Each row of a before or after table is a point. The points were changed in one or more steps. Then noise was added and the rows were shuffled. The steps act on columns, c1 being the first. What was done? A step turns or swaps two columns, mirrors them in a line or flattens them onto one, adds a multiple of one to another, or multiplies or shifts one. Angles are multiples of 10 degrees, from the lower column toward the higher: turns from -170 to 170, lines from 10 to 170 but not 90. Use the fewest steps. Two steps may share a column if one is a turn and the other turns, adds or multiplies; they go together, in the order done. Otherwise the lowest column goes first.
In the rows, 128 means zero.

Before (14 x 2):
[[121  91]
 [ 97 115]
 [167 125]
 [ 88 143]
 [132 118]
 [139  97]
 [ 94 174]
 [ 88 132]
 [146  93]
 [113 186]
 [ 84 162]
 [112 146]
 [119 115]
 [153 123]]
After (14 x 2):
[[106 166]
 [164 142]
 [116 166]
 [139  87]
 [104 144]
 [135 162]
 [ 79 154]
 [138 140]
 [139 101]
 [164 115]
 [ 71 135]
 [161 124]
 [138 128]
 [ 89 167]]
Steps: mirror c1 and c2 in the line at 140 degrees

Before (14 x 6):
[[164 150  98  67 102 129]
 [102 120 121 139  92  70]
 [ 87 161 168 129 115 129]
 [ 86 158 146  90 172 153]
 [133 148 127  96 151 153]
 [131 116 111 109 149  87]
 [110 128 114  97 136  77]
 [140  87 107  99 150 132]
 [120 167 121 136 135 126]
 [111 155 156  99  92  90]
 [163 156  93  84 120 138]
 [165 110 159 148 159 100]
 [154 144 136 121  97  78]
 [160 131 156 100 124  73]]
After (14 x 6):
[[130 162 107  96 163  92]
 [121 117 109 140 166 149]
 [148 163 135 137 131 132]
 [174 129  80 155 119 117]
 [119 175 137  89 128 116]
 [110  87  94 143 122 149]
 [147 141  95 123 102 151]
 [113 179  92 104 104 172]
 [145  92 153 103 159 158]
 [156 109 105  94 185 125]
 [159 122 122 119 179  96]
 [172 123  61 150 127 106]
 [116 141  97 134 178 141]
 [103 138 139 138 185  92]]
Steps: turn c1 and c2 by -40 degrees; turn c3 and c4 by -80 degrees; turn c5 and c6 by 90 degrees

Before (14 x 11):
[[104 147 132 178  93 140 141 148 114 122  94]
 [146 104  87 164 131 170 117 157 163  78 132]
 [ 82 130 107 137 148 178 138 148 135 112 146]
 [185 112 120 126 138 114 143 122 108 102  86]
 [145 145 132 172 138 124 161  71 186 118 114]
 [127 135 156 135 114 122 110 134 102 129 114]
 [134 170 145 146 118 152  86 153 134 142 141]
 [127 161 118 108  90 181 110  68 149 113 123]
 [ 87  96 106 140 107 168 103 133 153 124 132]
 [160 118 165 158 120 102 172 167 125 108 125]
 [149 113 170 179 155 125 136 116 129  99 122]
 [189 121 173 190 153 153 189 142 174 125  85]
 [145  98 104 154 140 145 166 121 110 139 132]
 [134 163 135 120 137 138 162 127 147 160  80]]
After (14 x 11):
[[175 107 108 209 156 123 154 115 133 142 123]
 [174 123  63 191 159 154 103 140 168 187  86]
 [106  97 168 141 110 168 144 129 152 106 131]
 [132 163 125  89 136 133  87 130 143 151  83]
 [ 88 104 113 213 125 167 183 157 164 134 137]
 [167 112  94 177 119 100 135 167 127 175 125]
 [117 163 129 121  92 177 150  70 152 116 124]
 [118 112  72 156 140 114 147 121 104 151  88]
 [150 173 121 134 119 156 127 153 135  85 138]
 [134 145 154 184  92 136 131 145 113 144  96]
 [103  99 111 147 136 149 105 123 110 156 131]
 [131 141 112 184 138 122 121  69 186 166 113]
 [160 136 130 134 116 124 133 132 100 111 113]
 [110 130 176 151 149 173 142 146 136 146 146]]
Steps: turn c1 and c3 by -90 degrees; add -1 times c10 to c4; turn c7 and c10 by 110 degrees

Before (13 x 18):
[[126 137 152 131  91 161 171 112  70  87 172 115 172 119 104 134 126 171]
 [104 123 143 124  90 119 142 157 159 158 123 117 114 114 116  76 139 106]
 [132 148 123 162 122 152 131 161 139 122 123 153 112 162  95 143 112 140]
 [143 120 164 154 116 160 165 111 102  78 149 120 117  86 129 118 109 154]
 [101 117 152  96 100 111 142 137 162 135  86 143  89 162  75  93 137 118]
 [ 88 111 127 110 154 120 150 158 117 160  98 103  92  98 104 100 139 104]
 [119  87 144 119 138  93 138 148 148 147 134 112 116 103  92  93 142 146]
 [ 83 130 119 164 112 162 116  98 130 129 131 151 117 144  92 135 123 145]
 [129 133 133 144  70 114 156 108  91  85 128 109 150 105 122 141 101 170]
 [ 93  84 152  97 123 101 129 166 137 140 140 105  90 129 118  92 103 102]
 [ 91 121 139 173 117 175 121 147 154  93 102 155 136 160 111 174 146 136]
 [134 111 136 137  98 140 193 101 110 112 150 143 156 115 126 148 104 144]
 [108 106 163  99 145 137 134 151 149 163 107  92 121 101 115  93  93 136]]
After (13 x 18):
[[131 147 124  99 123 101 159 162 139 146 125  93 112  87  94 107 113 142]
 [130 134 131 152  69 183 141 108  91 159 128  48 149 117 122  88 103 171]
 [ 91 122 139 104 117  89 229 149 156 180 102  96 135  78 111  76 147 137]
 [109 104 164 152 143  89  47 152 149 102 107  30 122 163 117 166  93 136]
 [103 116 153  88  98 148  45 137 164 114  84  84  89 153  76 160 135 118]
 [ 93  84 152 122 122 154  50 168 134 104 140  47  89 158 118 170 104 102]
 [119  86 145 150 139 162  47 148 148  93 136  52 115 141  91 165 143 146]
 [127 136 154 138  91 115 120 111  73 181 172  54 170 126 105  81 126 171]
 [ 87 111 126 154 155 115  55 156 119  96  99  42  91 152 103 144 141 104]
 [135 111 135 142  98 123 136 102 110 148 149  84 155 120 126  44 103 143]
 [142 120 165 172 116 124  87 111 102 188 150  60 117 110 130 109 109 154]
 [105 124 142 142  89 116   6 158 159  96 124  57 115 134 119 180 140 106]
 [ 86 131 120 119 112  79 148  98 130 145 131  92 117  91  92 130 124 145]]
Steps: mirror c4 and c14 in the line at 140 degrees; turn c6 and c10 by 150 degrees; multiply c6 by 1.6; multiply c16 by 2.5; turn c7 and c16 by -120 degrees; shift c12 by -60

Before (11 x 32):
[[118 122 155 143 125  62 116 144 128 158 114 160 143 109 134 129 117 116
  143 113  91 134 133 152 132 128 106 143 117 113 164 141]
 [ 86  93 129 146 202 162 153 108 131 110 206 149 145 111 130 124 120 169
  142 171 162 137 115 120 159 151 118 138  96 135 164 146]
 [ 96 113 113 154 110 157 205  97 122 125 108 121 142 115 139 118 112 114
  150 175 162 121 126 147 117 174 127   7  99 120  96 149]
 [109 148 154 159 105 163 117 118  45 155 118  71 146 137 135 133 114 133
  109 111 153 146 115 128 145 121  83 143 106 128 151 148]
 [ 91 126 126 103 139 136 117  86 127 161 115 150 131 158 106 138 132 158
   96 167 159 121 133 125 120 156 123 120 130 131 162 131]
 [170  98 147 147 141 129 154 121 107 162 151 151 141 119 136 132 120 150
  124 167 133 164 145 121 116 127 150 130  99 130 103 130]
 [129  95 131 148 102  84 140 128 124 105 111 154 113 125 136 133 111 125
   75 170 161 138 114 125 161 125 134 135  97 104 115 111]
 [108  94 150 129  92 142 115 110 102  60 132 135 136 131 124 133 120 123
  118 167 120 146 130 181 137 120 146 140 101 126 147 143]
 [128 123 154 116 107 151 115 136 129 166 111 148 142 115  91 114 184 117
  139 122  73 132 142 124 140 128 145 138 219 102 166 123]
 [141  98 125 154  98 154 172 145 125 166 175 119 142 128 137 112 103 110
  148 143 127 160 110 132 119 121 150 125 105 124 124 116]
 [110 134 135 128 102 159 127 144 100 149 139 140 139 113 120 135 101 114
  142  85 124 132 129 118 132 124 124 115 105 136 163 118]]
After (11 x 32):
[[118 143 120 152 109 160 204  96 126 141 108 139 154 113 140 113 159 117
  147 175 163 119 121 144 119 173 127   3  98 122  91 156]
 [102 149  99 156 100 155 171 147 129  95 177 148 151 128 135 115 119 118
  151 142 128 164 112 131 119 121 148 126 108 124 126 113]
 [140 133 111 104 138 136 116  84 128 100 113 109 142 156 105 136 164 153
   95 170 158 116 138 125 116 155 119 119 131 126 164 133]
 [109 169 148 149  98  89 144 129 125 143 111 114 121 126 140 133 132 122
   80 170 160 137 118 125 159 125 135 138  94 106 117 109]
 [119  88 130 154 112 164 116 117  43  89 119 171 159 141 134 127 147 147
  113 112 158 146 122 126 144 120  83 147 107 127 152 149]
 [125 144 128 142 123  64 115 150 130  87 116 104 151 112 138 135 138 108
  139 113  86 131 132 155 133 124 111 141 116 113 169 138]
 [129 165 141 150 201 161 155 109 129 139 204 121 153 112 132 121 170 169
  142 171 167 142 113 116 158 154 116 140  98 134 165 144]
 [117 167 120 145 142 129 154 119 104  91 151 117 157 122 136 133  86 148
  121 166 132 162 144 120 115 127 149 132 101 132 106 131]
 [123 160 191 124  92 142 121 107 105 165 135 132 147 129 125 136 149 123
  115 166 120 147 131 181 140 117 144 141 105 123 147 141]
 [190 138 123 118 109 149 112 135 130  87 109 111 149 113  86 118 119 116
  137 116  72 131 142 127 137 125 143 138 216 102 169 122]
 [ 99 122 121 123 100 155 128 145  96 109 135 116 152 115 118 135 151 110
  144  77 126 132 129 115 135 119 123 118 103 133 163 121]]
Steps: turn c1 and c17 by -100 degrees; turn c2 and c12 by -160 degrees; add 0.3 times c12 to c18; mirror c3 and c10 in the line at 160 degrees; shift c13 by 10
